Rows are points. Each copy is the shape, with its points in the same order, turned, moved and blurred by noise. Some copies are also mirrored. Which?
(in the rows, 128 means zero)

Shape:
[[101 158]
 [178  64]
 [147 154]
 [137 130]
 [233 149]
 [144 125]
 [115 157]
 [110 134]]
Copy 1 (8 x 2):
[[114 150]
 [196  61]
 [157 148]
 [148 118]
 [246 149]
 [159 116]
 [123 147]
 [119 129]]
Copy 1 is: only turned
Copy 2, 8 rows:
[[ 77 141]
 [176  80]
 [118 151]
 [114 129]
 [205 176]
 [128 122]
 [ 89 150]
 [ 97 120]]
Copy 2 is: only turned
Copy 3 (8 x 2):
[[101 142]
 [174  46]
 [142 135]
 [136 115]
 [229 129]
 [135 114]
 [114 144]
 [102 125]]
Copy 3 is: only turned

Shape:
[[ 96  65 141]
 [ 90  80 130]
 [186 146 142]
 [162 189 134]
 [ 72  96 124]
 [112  76  95]
 [199  96 103]
 [141 149 113]
 [ 86 178 137]]
Copy 1, 9 rows:
[[117  64 133]
 [107  77 122]
 [186 160 126]
 [156 199 122]
 [ 85  88 116]
 [124  76  84]
 [209 115  87]
 [140 155 102]
 [ 84 172 128]]
Copy 1 is: only turned
Copy 2 (9 x 3):
[[ 97  74 110]
 [ 88  91 121]
 [180 160 127]
 [158 201 107]
 [ 78 106 112]
 [ 89 103 159]
 [174 131 183]
 [129 160 130]
 [ 91 180  70]]
Copy 2 is: mirrored

Shape:
[[145  73 170 149]
 [137  58 148 143]
 [ 99 147  78  95]
 [ 89 152 109  91]
 [149 106 105 159]
 [ 60 135 104  91]
 [141 109 148 160]
 [ 55 137  89 116]
 [ 61 133  80 127]
 [110 102 172 184]]
Copy 1:
[[121  70 172 156]
 [117  41 156 140]
 [110 142  95  70]
 [115 156 127  74]
 [119  97 105 151]
 [ 89 135 130  56]
 [125 101 146 153]
 [ 63 140 115  71]
 [ 59 131 108  78]
 [ 83 102 188 167]]
Copy 1 is: only turned
Copy 2, 10 rows:
[[ 90 148 139  93]
 [ 86 139 114  80]
 [152  51  79 139]
 [148  52 116 144]
 [110 138  77 128]
 [115  34 102 133]
 [106 149 120 130]
 [106  28  97 154]
 [102  45  81 159]
 [ 67 134 150 141]]
Copy 2 is: mirrored
Copy 3 (10 x 4):
[[157  78 150 149]
 [158  69 128 147]
 [ 91 154  63 121]
 [ 85 146  91  99]
 [142 121 106 178]
 [ 66 123  80  96]
 [134 112 143 160]
 [ 54 124  72 125]
 [ 57 124  68 142]
 [108  84 169 170]]
Copy 3 is: only turned
Copy 4 (10 x 4):
[[130  47 179 137]
 [119  55 166 160]
 [114 159  90 139]
 [105 152 116 112]
 [146  71 107 148]
 [ 69 161 120 117]
 [139  65 143 121]
 [ 67 140  94 111]
 [ 65 130  88 120]
 [111  33 144  84]]
Copy 4 is: mirrored

Shape:
[[122 118 149 129 156 104]
 [103 140 119 119 163 144]
 [117 152 127 123  65 110]
 [120 161 144 128 120  86]
 [119 113 134  84  26 112]
 [144  93  98 158 147 120]
 [109 159 103 134 140 130]
 [249 120 122 159 147 133]
 [109 149 145 144  98 135]
 [110 116 158 161 155 112]]
Copy 1 (10 x 6):
[[107 123 138 120 152 101]
 [ 96 146 130 142 161 142]
 [116 171 128 154  78  94]
 [114 166 134 121 126  81]
 [152 154 130 187  53  86]
 [ 85  92  88 130 138 125]
 [ 85 171 110 131 141 132]
 [158  95  52  64 117 163]
 [ 97 159 147 129  92 131]
 [ 81 112 152 105 132 108]]
Copy 1 is: mirrored
Copy 2, 10 rows:
[[138 146 159 134 168 113]
 [121 165 131 117 164 151]
 [138 177 142 121  78  95]
 [153 181 143 127 140  83]
 [114 148 181  94  44  84]
 [142 102 117 147 144 126]
 [136 173 112 120 142 134]
 [247  75 139 119 137 140]
 [139 181 153 141 107 132]
 [140 151 160 170 163 120]]
Copy 2 is: only turned

Shape:
[[142 203 139 116 115 107  96  94]
 [127  91 158 121 148 114 179 186]
 [122  56 189 139 195 124  71 151]
 [ 63 119  81 148 207 112 133 148]
 [106 163 131 156 167 194 159 179]
 [108 109  81 125  98 137 120 146]
 [116 139 139 176  96 145 146 111]
 [123  99 180 210 102 151 131 155]
 [124 206 122 155 131  91 107 132]
 [136  87  79 128 154 154 191 151]
 [216  91  79 154 188  77 155 167]]
Copy 1:
[[136 174 196 124 105  95 108 100]
 [172  92 137 132 125 174 199 168]
 [221 162  83  97 139 197 181  90]
 [121 100 107 125 207 130 170 113]
 [157 131 168 155 191 190 123 173]
 [109 105 112 123 109 153 131 136]
 [128 142 160 197 104 157 139 122]
 [158 175 117 193  97 199 163 144]
 [114 191 181 131 130  96 137 127]
 [156  47 121 149 140 150 135 170]
 [202  98  72 123 122  57 153 172]]
Copy 1 is: mirrored
Copy 2:
[[106 208  85 147  90 151 140 107]
 [109 103 158 121 168  78 134 154]
 [158 122 106 144 202 124  40 160]
 [ 77  85  57 191 160 126 122 180]
 [105 145 163 203 156 153 163 187]
 [125  98 108 136  81 151 133 162]
 [117 122 142 175 114 154 146 101]
 [151 108 182 199 128 130 102 110]
 [ 83 187  84 186  91 119 131 114]
 [140  68 126 139 149 125 192 171]
 [194 108  69 150 160  39 174 158]]
Copy 2 is: only turned
